Each row is a point. Any point is a mix of the corners, with weights that add up to 1. It lies inside the corners' shape when no weight is negative. Is each point inside? If not, which corners have a negative weight?
In the rows, zero is written as 128.

Corners:
(1): [184  80]
(2): [127  97]
(3): [ 96 165]
Points:
[128  99] -> inside
[138  98] -> inside
[ 93 163] -> outside (1)
[123 151] -> outside (2)
[141 126] -> outside (2)
[114 145] -> inside
[102 158] -> inside
[129 101] -> inside

Corners:
(1): [154  68 103 102]
(2): [ 92 113 133 148]
(3): [139 172  95  65]
(4): [124 151 144 152]
(5): [132 110 182 141]
Points:
[139 137 111  89] -> inside
[125 145 142 146] -> inside
[138 172 148 106] -> outside (1, 2)
[138 164 137 105] -> outside (1, 2)
[145  68  93  97] -> outside (4, 5)
[119 142 114 119] -> outside (5)

Corners:
(1): [154 143 157 164 213 105 138  87  96]
(2): [ 78 143 136 154 120 165 138 137 115]
(3): [120 175 149 149  90  80 150 163 131]
(4): [155 119 112  93  53  93 154  74 114]
(5): [114 122 110  85 123 139 139 120 149]
(6): [155 114 156 125  97 138  77  88 116]
(7): [133 123 130 132 152  82 111  81  83]
(8): [105 114 156 155  98  81 153 121 136]
(9): [134 140  61 132 107  88 182 102 189]
(10): [118 116 150 154 105 159 103 206 111]
Points:
[136 130 127 135 116 118 128 105 132] -> inside
[124 127 149 151 134 100 142 114 121] -> inside
[137 141 134 145 120 118 127 117 111] -> outside (5, 8)
[125 113 146 134  71 110 125 138 138] -> outside (1, 2, 7)

Corners:
(1): [ 78 128 121 127 175 113 160 117  89 127 136 118]
(2): [ 64 116 170 112 162 131 128 110 132 120 101 141]
(3): [138 150  74 103  81 134 101 167 139 157 171  82]
(4): [151 127 113  68 118 129 174 136  62 211  99 123]
(5): [ 98 108 154 122 165 100 156 168  57 180  73 101]
(6): [180 164 132 128 108 165 140 156 175 130 187 118]
(7): [137 103 139 127 162 180  96 113 187 112 167 150]
(8): [ 92 119 160 109 186 108 141  79 114  84 105 160]
(9): [126 144 116 147 143 158 140 130 185 101 169 183]
(10): [ 91 115 125 170 143 150 125  91 152  90 143 151]
(11): [158 173 112 130 120 195 113 142 162 129 152 131]
(12): [170 158 142 174 122 161  92 160 143 157 212 148]
(13): [140 158 109 116 125 135 118 150 129 205 113  91]
Points:
[134 124 114 108 116 144 139 145 141 159 133 117] -> outside (1, 8, 11, 12)
[158 147 114 133 117 155 131 153 133 164 165 131] -> outside (2, 8)
[132 132 136 121 141 148 140 129 135 145 129 147] -> outside (1, 3)
[116 135 112 133 137 140 126 130 139 155 144 137] -> outside (5, 6, 8, 11)
[128 135 122 121 130 134 130 148 118 155 138 120] -> inside
[132 142 129 136 142 157 130 136 142 138 147 137] -> outside (3, 8)

Corners:
(1): [170 199 185 157 100 182  96 141 194 128 100 143 105 190 123 118 114 161]
(2): [132 196 144 154 107 105 108 125 170 104  96  94  76 162 160 148 138 173]
(3): [119 122 148  95 170 173 124 123 116  91 139 166  86  82 141 133 127 150]
(4): [122 142  55  75  56 179 152 142 167 114 113 104 132 125 120 117 169 102]
(5): [118 144 137 128 162 117 131 138 120 139 142 138 138 127  80  60 126 129]
(6): [ 88 140 143  61 123 112 146 110 151 139 131 153  95  93 133  97 101  82]
(7): [ 93  97 110  85 187 151 180 134 127 141 137 156 126 149 127 153  93 102]
(8): [151 196 148 131  67 114  95 144 112 127 114 131 136 184 105 173 115 138]
(9): [122 139 105  85 145 143 212 141  87 159 123 144 163 136 108 117  40 132]
(10): [110 156  67 120 115 184 105  61 187 118  81 146 120 139 145  83 170 113]
(11): [166 138 138 164  60 102 134 135 141 120  97 109 139 150 137 157  86 117]
(12): [126 157 100 163  99 122 156 136 161 143 166 147 184 151 144 139  72 146]
(13): [112 141 129  82 151 161 140 100 115  53 137 159  57 139 139  82 105 112]
(14): [ 75 120  87 104 141 161 126 143 112 106 126 156 130 111  86 101  92 131]
(15): [104 157  97 156 112 166 213 161 125 151 116 190 158 127 111 137  85 107]
(16): [108 157 130 158 118 170 192 111 127 146 154 113 157 134  81 147  82 142]
(17): [ 83 148 108 100 128 200  96 124 132 127 112 125 108 132 170  99 127  81]
(18): [132 115  85 105 157 150 140 133 102 145 136 157  81 105 117  95  86  81]
(19): [115 108 128 164  62 112 169 140 113 185 138 138 140 165 131 119  92 154]
Points:
[117 145 125 120 135 149 139 131 130 124 127 146 117 125 123 113 113 127] -> inside
[119 133  83 142  85 183 140 143 143 144 116 150 148 138 123 147 116 110] -> outside (2, 5, 6, 9, 13)
[120 120 125  62 132 124 119 112 121 124 115 130  70 111 146  94 136  93] -> outside (1, 12, 14, 15, 16)
[118 157 112 141 146 156 149 130 129 124 119 152 135 156 118 122  89 117] -> outside (3, 4, 6, 19)
[131 157 126 133 107 144 143 132 137 133 126 148 132 137 107 109 106 130] -> outside (2, 7, 17)
[129 165 108 142 100 157 163 141 134 166 120 138 152 144 120 121 112 139] -> outside (6, 7, 11, 13, 14)
[124 156 124 115 132 142 146 130 140 120 123 146 120 132 117 121 103 126] -> outside (17, 19)
[123 149 114 123 108 145 141 129 134 128 123 138 124 132 122 113 105 121] -> outside (7)

Corners:
(1): [115 119 147 146 111 155 148 149 121  95 101 156 106 149 127 103 138 102
 116 124]
(2): [103 131 105 121 125 154  92 146 114 161 114 139 126 132 111 127 123  99
  98 142]
(3): [113 150 101 114  54 128 110 118  96 139 149 118 137  80 180 185 100 154
 130 119]
(4): [130 122 141 125 106 122 145 143 133 133 141 143 153 135 128  99  78 140
 132 112]
(5): [126 107 115 154 123 140 150 152 128 125 144 131 154 127 134 119 126 118
 182 115]
(6): [140 116 117 149 110 149 103 150 134 122 100 114 137 127 107 115 131 111
 159 121]
(7): [136 130 109 112 129 126 148 139 159 124 144 116 150 146 117 102 123 216
 144 136]
(8): [155 163 119 116 135 149 147 130 147 137 123 132  92 105 128  96 127 124
 116 142]
(9): [114 157 128 155 128 176 148  85 129 119 148 138 161 119 113 117 146 112
 113 141]
(10): [124 131 138 112  91 101 155 120 182 109 109 149 119 133 159 116 134 109
 112 132]
(11): [137 143 142 150 109 112 144 119 118 130 136 121 152 135 139 105 148 114
 105 130]
(12): [149 128  93 172 124 143 127 135 103 139 103 179 146 131 113 148 124 157
 156 102]
(13): [119 136 104 123 128  89 142 112 112  73 143 147 162 129 134 116 129 184
 125 110]
(14): [147 107 150 133 122 115 134 110 115 123 117 128 113 146 118 132 142 157
 133 110]
(15): [119 105 122 174 140 125 159 136 130  88 120 124 138 125 110 116 141 102
 121 134]
(16): [148 106 118 170 155 192 115 141 106 128 141 105 139 132 120 123 111  97
 130 113]
(17): [114 249 149 114 121 115 119 137 189 140 127 146 108 132 136 130 126 114
 123 147]
(18): [139 138 116 104 106 110  41 130 122 128 139 221 166 117 145 149 120 111
 138 212]
(19): [137 151 161 113 150 131 128 141 120 152  75 117 144 102 120 118 118 118
 100 125]
(20): [126 147 129  99 122 106  16 119 100 139 161 138 135  72 183 136 100 132
  89 126]
(21): [112 129 100 153 135 121 135  90 114 135 118 114 137 132 152 122 133 144
 116 151]
Points:
[128 137 114 141 102 120 144 116 137 109 126 147 134 131 136 131 145 142
 146 142] -> outside (2, 4, 16, 19, 20)
[134 135 135 146 126 139 127 126 124 120 127 135 126 134 122 112 132 111
 112 116] -> outside (3, 5, 7, 18, 19, 21)
[132 143 124 131 123 142 103 134 127 140 135 134 141 110 136 126 116 115
 120 133] -> outside (1, 13, 14, 21)
[122 141 123 114 110 110 123 129 138 126 126 150 129 120 147 128 117 140
 122 136] -> outside (6, 9, 11, 16)
[132 138 132 134 113 131 158 135 138 142 121 126 126 137 134 118 119 138
 129 116] -> outside (6, 9, 13, 15, 18, 20)
[129 124 126 132 121 138 116 130 124 127 126 137 137 123 134 119 124 117
 123 144] -> outside (12, 13, 17)

Corners:
(1): [120 155  80 158  80 184 113 190 143 124 133 162 185 200 133  88 137 124
  94 143]
(2): [169 131 147 165 120 108 123 108 122 153  76 124 103  71 183 190 129 105
 143 161]
(3): [140 187  88 131  89 137  73 185 123 101 163 165 120 111 161  84 138 170
  93 105]
(4): [100 112 106 145 135 131 132 102 107 120 104 121 112  99 123 134  92  94
 172 184]
(5): [112 123 110 136  90  67 125 103 115 155 113 105 121 160  79 108  84  93
  96  66]
(6): [132 139 157 135 130 121 163 115 131 117  83 122  95 133 169 157  93  69
 146 162]
(7): [102 173 103 125  77 139 118 138 107 106 111 175 186 159 105 153  86 140
 124  88]
(8): [126 155  59  98 123  79 161 134 102 143 137  96 142 152  37 128 134  98
  65 119]
(9): [155 131 129 121 130 147 112 125 120 162  79 114 102 111 143 134 132 116
 164 134]
(10): [127 137 132 156 136 121  91  95 156 134  53 135 113  72 146 114 132  94
  88 164]
(11): [ 81 154  38 109 104 104 130  95 180 175 151 117 144 192  52 108 129 108
 108 110]
(12): [132 126 184 164 139 140 126 139 167 128  99 114  96  81 113 129 108  90
 129 147]
(13): [112 127 109 100 107 146 137 151 116 117 135 138 162 147 132 118 136 184
  86 116]
(14): [ 89 178 120 112  89 148 103 155  80 111 143 115 175 140 144 140 140 154
  79 117]
(15): [160 153 124 140 162  88 114 124 124  99  98 115 143 139 140 148 136 142
 147 187]
(16): [154 104 150 126 128 140 115  86 125  81 124 117 133  74 157 140 145  78
 144 125]
(17): [105  72 155 136 150  90 138 102 119 139  86 148  89  91 132 200 141  85
 158 152]
(18): [120 175 101 129 134 114 114 161 117 155 157 143 198 142 177  93 126 147
 114  98]
(19): [ 98 183  82 174 114 113 169 140 119 102  92 108 164 156 130 135 130 147
  97  77]
(20): [122 104  35  86 158  92 156 132 156 139 128  81 165 128  95 163  95 100
 104 106]
(21): [114 148  80 149 144 171 111 148  96 129 144 150 140 160 126 129 121 174
  96  93]
Points:
[127 139 110 131 122 125 124 134 123 126 125 121 135 127 134 130 128 119
 119 126] -> outside (7, 10)
[127 144 116 135 121 121 119 133 124 135 115 126 135 128 131 127 120 122
 120 121] -> inside
[138 142 115 137 125 103 125 128 136 133 108 113 133 129 130 128 133  98
 115 135] -> outside (4, 7, 13, 21)
[126 141 102 125 115 113 123 124 124 121 115 126 144 130 129 132 126 116
 118 128] -> outside (12, 21)

Corners:
(1): [113 142 108 150 143 116 186 116 135  88 138 147 139 165 159 105 101 175
 104 137]
(2): [166 102 157 120 148 128 135 172 165 190 143  76  91 135 119 142 174  83
 189 139]
(3): [176 163 115 111 104 103 131 169  79 128 125 128 140 133  79 151 158 132
 128 106]
(4): [119 105 137  92 102 104 125 182 138 130 108 112 134 142  90 203 132  96
 129 145]
(5): [ 99 141  66 132  87 134 161 107 120  75  50 138 100 114 111 155  78 142
 112  43]
(6): [114 149 138 170 159 117 128  83 108  74 149 122 124 133 194 134 107 157
  85 127]
(7): [183  90 178 132 127 127 135 153 141 165 162  72  89 164 155 100 190 122
 128 133]
(8): [ 94 158 126 137  89 140 124 122 123  98 104 118 146 116 123 148  89 154
  92  98]
(9): [125  93 109 141 133  92 120 161 142 156 141  82 149 177 137 102 140  98
 169 153]
(10): [131 140  96 150  94 154 126 127 118 104  91 139 127 101 161 174  99 165
  84 124]
(11): [132  77 172 167 171 143 167 127 127 169 188  81  74 170 149  96 118 128
 147 170]
(12): [160 105 133  88  91 131 126 161  95  93  57  90 141 100  17 116 147 128
 117 114]
(13): [149 130  99  88  90 118 107 105 107 121  67 162 140 114  78 155 129 130
 108 133]
(14): [145  88 168 130 127 114 135 184 114 169 160 146 123 167 152  87 171 108
 142 181]
(15): [111 152  73 164  92 201 144  95 128  47 111 173 180 111 158 190 114 144
 111 120]
(16): [177  80 169 111 120  91 102 154 161 135 174 102 121 148 101 109 155 104
 131 151]
(17): [ 70 152 101 169 150 116 164  74 107 106 106 108 159  92 191 151  94 128
  52 116]
(18): [ 93 102 134 134 146  75 158 134 143 115 170 125 111 161 113 130 109 200
 122 131]
(19): [116 108  93  87 122 140 105 102  72 105  86  92 193  74 124 178  89 148
 117  98]
(20): [154 136 110  51  67  97 102 145  91 117 114 106 143  98  98 164 155 128
 155 158]
(21): [ 98 173  94 142 167 126 151 106 137 128 159 113 101 143 157 103 128 135
  93 119]
Points:
[120 123 124 134 128 118 143 129 124 119 132 117 128 134 130 138 123 141
 116 128] -> inside
[137 117 123 122 120 119 133 140 120 117 127 126 131 137 121 131 131 133
 129 138] -> outside (7, 8, 17)
[136 112 136 118 121 120 136 134 129 128 122 111 111 135 124 131 128 140
 120 127] -> outside (3, 9, 15, 17)
[131 124 118 131 123 126 135 129 126 131 131 117 129 131 136 135 128 133
 125 128] -> outside (4, 6, 12)
[129 121 129 127 119 129 136 128 125 117 124 116 124 127 135 142 129 132
 115 129] -> outside (3, 9)
[138 121 124 122 105 121 134 141 118 114 108 119 129 127 109 141 131 131
 121 125] -> outside (19, 21)

Corners:
(1): [137 123 124 133 160 149 154 103 132 106 118 136 146 110 133 125 117 169
 147 143]
(2): [140 182 137 189 132 143 130 116  93 134 108 156 158  81 127  73 134 160
  53 137]
(3): [114 125 133 118 136 123 103 119 173 114 114 107 130 113 129 110 126 153
 148 147]
(4): [138 108 133 130 120 137 125 133 132  73 134 108 152 127 130 128  96 166
 145 124]
(5): [120 122 148 145 135 124 118 132 112 121 148 152 150 129  92  88 150 133
 111 129]
(6): [117 224 142 149 136 120 212 117 155 120  99 139 138 106  84 156 158 100
 150 159]
(7): [128 109 133 112 154 129 124 110 119 120 113 118 138 121 138 142 113 115
 145 133]
(8): [151 110 170 151  98 122 148 163 109 134 126 152 127 134 116   7 143  75
 121 121]
(9): [227 146 137 128 131 157 142 120  83 153 113 141 159 122 125 124 155  41
 146 148]
(10): [118 125 121 122 148 105 134 119 134  62 120 139 103 107 133 148 128 154
 150 138]
(11): [202 100 152 145 158  59 137 130 125 113 169 108 139 116 135 121  87 140
 138 107]
(12): [138 142 118 115 145 122 142 135 124 151 118 127  23 105 130 148 127 169
 146 124]
(13): [133 107  91 106 154 124 123 115 111 119 177 117 138 110 126 141 113 134
 137 107]
(14): [143 103 106 117 141 133 111 145 136 144 117 140 138 125 144  98 156 145
 136 126]
(15): [151 105 143 141 148 116 122 149 124 105 206  96 130 122 142 121  74 186
 116 119]
(16): [122 114 133 115 159 126 128 131 120 117 122 119 137  82 105 145 120 134
 153 131]
(17): [112 115 133 144  42  76 126 171 225 129 141 148 140 133 117 105 147 186
  45 158]
(18): [128 153 127 135 119 144 140 118 122 130 106 133 154 109 120 141 139 126
 151 181]
(19): [126 161 140 133 152 147 151 100 131 118 114 135 148  82 155 145 138 147
 154 126]
(20): [116  96 135 127 130  99 124 130 147 115 170 107 156 121 131 106 154 180
  85 115]
(21): [113 117 140 170 139 125 113 116 143 133 118 117 118 104 131 124 128 153
  99 129]
Points:
[128 136 126 134 139 127 133 125 134 124 135 129 138 103 123 130 140 152
 118 137] -> outside (4, 7, 8, 11)
[148 125 137 133 145 120 132 126 117 117 135 123 130 112 128 117 123 129
 139 126] -> outside (1, 17)
[126 133 138 143 136 119 141 128 133 113 128 129 133 108 124 124 126 156
 124 135] -> outside (3, 9, 13)
[151 125 139 140 142 108 136 125 129 119 137 124 135 112 127 123 120 138
 131 129] -> inside
[136 127 136 136 136 123 133 126 129 119 133 127 138 110 130 116 131 146
 125 129] -> inside
[137 129 130 131 141 124 135 125 127 122 135 129 133 110 125 121 130 138
 131 133] -> outside (4)
[153 120 141 146 131 113 136 136 128 115 135 131 131 124 127 103 126 144
 113 125] -> outside (3, 13, 16, 18, 19)
[134 131 133 137 136 123 134 125 128 119 124 134 133 110 122 117 133 138
 127 135] -> outside (15)

Corners:
(1): [115 114  71 118 163 115  84 102 178 145 130 145 175 137 128 146 128  92
 132 129]
(2): [ 73 113 126  92  97 139 139 104  66 104 118  86  76 148 121 159 148  92
 137 139]
(3): [117 129  87  92 204 124  84 100  80 160  88 117 170 126  88  76 118 109
  92 159]
(4): [128 137 143  76  78 166 176 144  92  81 126  75 107 167 172 169 106  84
 157 167]
(5): [ 94 114 164  82  57 139 123  99  87 141 102 116  58 130 137  67 107  77
 126 160]
(6): [119 129 138  84 119 139 147 157 166 163 108 108  74 154 104 137 119 130
 138 197]
(7): [201 137 154 181 111 149 137 167 112  81  65 162 170 148 106 191 175 117
 153  81]
(8): [139 125 120  99 201  93 113 147 175 145 103 106 137 118 115  50 153 104
 116 143]
(9): [126 111 108 127 112 150 153  86 176 196 122  83 112 156  98  88  83  83
  90 160]
(10): [102 142 134 142 157 146  98 113 116 137  91 126  99  99 123  89 125 111
  88 112]
(11): [183 100 106 173 120 150  84 131 113 109  75 145 191 120 160 123 173 152
 125  86]
(12): [149 151 205 148 143 181 144 183  94  92  87 144 133 140 156 143 167 173
 212 104]
(13): [143 124  95 214 134 130 163 107 125 147  99 119 150 143 131 163  98 104
 101 190]
(14): [135 126 141 188  80 156 204 166 155 120  95 156  93 118 135  50 148 106
 104 163]
(15): [169 135 132  99 154 139 147 111 137 116 107  97 152 120 103  95 120 136
 145 150]
(16): [107 114 152 117 128 146 114 162 125  97  68 163 173 121 171 115 134 143
 155  82]
(17): [132 128 177 136  73 146 182 155 108 137 112 149 135 126 148  87 135 139
  70 131]
(18): [ 98 161 129 124  81 101 128 151 135 163 120 134 104 162 151 135  92 110
 167 115]
(19): [125  97 124 155 166 105  82 140 174 161 116 139 135  94  80  44 102 108
 112 113]
(20): [ 86  72  55 121 105  84  91 152 197 181 120 180 154  52 176 107 136  92
 103  93]
(21): [154  91 111 153 151 178 133 127 136 117 111 163 108 159 132 166  84 119
 149 104]
Points:
[123 126 129 129 122 132 129 136 133 135 108 130 125 133 130 113 123 113
 136 130] -> inside
[119 115 116 125 126 129 122 137 144 140 104 138 132 112 138 109 128 113
 121 125] -> inside
[127 125 134 135  94 139 145 134 131 133 105 128 112 133 134 118 115 112
 124 132] -> outside (1, 3, 8, 12)
[145 122 130 139 113 144 143 126 130 143 103 122 126 144 107  96  95 111
 116 150] -> outside (1, 2, 8, 10, 12, 20)
[119 125 134 127 110 142 145 134 123 130 106 129 114 134 129 117 121 110
 127 140] -> outside (8, 11)
[113 122 128 116 130 134 138 129 137 146 113 120 115 131 125  99 111 108
 121 148] -> outside (7, 11)
[127 123 132 123 128 139 129 140 136 131 106 127 127 133 129 118 126 116
 137 137] -> inside
[130 113 130 122 131 146 123 134 132 124 100 136 129 127 129 110 130 116
 131 120] -> outside (13, 18)
[133 125 121 119 151 132 120 130 123 134  98 125 143 129 119 105 130 114
 124 136] -> inside

Corners:
(1): [ 91 135 142 144  96 135 115 141 138 123  91 172  79 142 146 143 150 115
  96 122]
(2): [137 160 134 132 135  82 121 104  82 124 132 132 124 141 143 139 120 151
 133 158]
(3): [116 117  92 109 111  38 189 127 193  84 173 124 162  97 157  97 120 115
 158 135]
(4): [139 148 134 157 153 161  82  30  57 139  62  90 158 192 114 140 118 143
 165  94]
(5): [112 114  79 140 118 149 124 147  98 121 124 199 171 125 150 104 177 113
  97 130]
(6): [125 144 124  96 129 156  95 120 178 145 106 166 147 139 126  99  83  98
 130 111]
(7): [142 101 121 149 157 110 173 127 134 106 159 126 150 143 138 173  93 130
 147 100]
(8): [107 105 125  90 115 134  84  88  53 127  94 129 152 105 137 142 142 120
 129 117]
(9): [ 84 129 123 118 120 162 170  63 164 148  89  86 151 174 145 104  67  81
  96 115]
(10): [110 125 132 118 115  88 158 149  99 122 183 154 112 129 134 120 124 122
 106 121]
(11): [ 90 134 159 132 124 102 164 146 172  81 157 176 129  45 117 135  97 134
 170 140]
(12): [128  90 113 148 160 127 114 182 187 153 137 128 100 143 163 111 125 139
  78  87]
(13): [118 100 150 171 158 106 203  99 130 116  99 115 110 192 157 101  91 138
 174 132]
(14): [132 102 145 115 115 109 160 113 168 104 144 135 155 191 170 141 112 160
 114  92]
(15): [ 92 144  99 106 172  23 181 113 210 130 140 159 118 138 164 152 143 151
 180  98]
(16): [118  96  96 111 126 162  61  85 107 182  86 140  90 149  88 155 167 103
 100 166]
(17): [ 91 188 123 124 126  87 101 152 178 158 167 135 128  78 168 157 174 101
 154 156]
(18): [137 142  97 128 131  52 128 139 117 176 156 140 122  98 123 110 212  99
  68 135]
(19): [152 140 151 134 113  97 138 158 119 156 108  81 102 159 143 116  95 187
 136 138]
(20): [ 82 142 149  85 122 147 164 145 110  84  54  82 140 114 139  56 149 106
 115 145]
(21): [198 167  97 157 162 114 175  45 124 144 157 126 155 120 145  93  77 137
 147  22]
Points:
[123 134 114 127 136 116 129 112 126 140 116 131 128 137 137 121 131 120
 127 119] -> outside (11, 14)
[107 128 121 126 132 108 141 114 146 128 123 140 127 132 145 118 131 117
 127 122] -> outside (7, 19)
[123 138 128 130 137 123 133 119 143 138 121 139 127 136 134 119 120 123
 124 116] -> outside (3, 8)
[117 128 120 127 133 112 135 118 124 133 119 133 128 132 137 122 131 124
 130 126] -> outside (14)
[123 133 128 130 133 112 139 118 135 131 115 124 131 136 142 118 126 131
 132 121] -> outside (10)
[106 117 130 121 126  99 149 149 161 113 132 139 133 126 156 125 127 131
 122 129] -> outside (4, 10, 16, 21)
[120 124 128 125 135  97 144 133 132 121 133 132 134 130 141 124 129 138
 139 131] -> outside (1, 9, 21)
[127 113 148 140 127 148 150  85  89 109  97 118 135 166 132 128  93 146
 138 114] -> outside (3, 6, 12, 15, 17, 18)
